Every row gives one point. Each copy is the shape, with its points in the same order, turned, moved and blurred by noise. Is it also mirrored, or only turned?
In the rows, zero is written as 128.

Shape (7 x 2)
[[180 155]
 [101 161]
 [170 141]
 [119 133]
 [125 170]
 [ 86  57]
 [192 132]]
Copy 1 (7 x 2)
[[152 199]
 [ 88 148]
 [148 186]
 [124 142]
 [100 174]
 [154  61]
 [169 194]]
Copy 1 is: only turned
Copy 2 (7 x 2)
[[189 112]
 [139 172]
 [169 112]
 [128 147]
 [166 169]
 [ 51 116]
 [179  91]]
Copy 2 is: only turned

Shape (7 x 3)
[[ 79 142 182]
 [135 116 128]
 [172 129  50]
 [115 134  99]
 [ 46  86 101]
 [183  66 113]
 [164 135 138]]
Copy 1 (7 x 3)
[[ 74 116 181]
 [141 126 133]
 [180 187  83]
 [121 155 121]
 [ 48 138  95]
 [177  93  66]
 [166 119 152]]
Copy 1 is: only turned
Copy 2 (7 x 3)
[[131 191 155]
 [157 109 133]
 [140  41  83]
 [127 110 108]
 [ 62 118 157]
 [188  49 164]
 [181 113 122]]
Copy 2 is: only turned

Shape (10 x 4)
[[ 88 153 159 151]
 [149 139 156 163]
 [150 146 139 103]
 [137  33 204  95]
 [ 53 180  85 141]
 [147 106 136 204]
 [153  45 107  92]
 [159 122 142 128]
 [179 125 130  80]
 [ 81 112 100 176]]
Copy 1 (10 x 4)
[[ 68  93 102 122]
 [120  80 117 150]
 [148 101 103  98]
 [127  47 216  61]
 [ 58 175  72 119]
 [113  98 154 186]
 [168 134 198  82]
 [148  92 125 122]
 [183 102 115  82]
 [ 72 153 144 148]]
Copy 1 is: mirrored
Copy 2 (10 x 4)
[[ 95 136 146  96]
 [136 162 169 138]
 [111 123 174 170]
 [215  54 164 123]
 [ 44 143  78 138]
 [163 185 137 127]
 [192  87 116 196]
 [146 134 161 159]
 [139 108 173 211]
 [121 156  77 122]]
Copy 2 is: mirrored
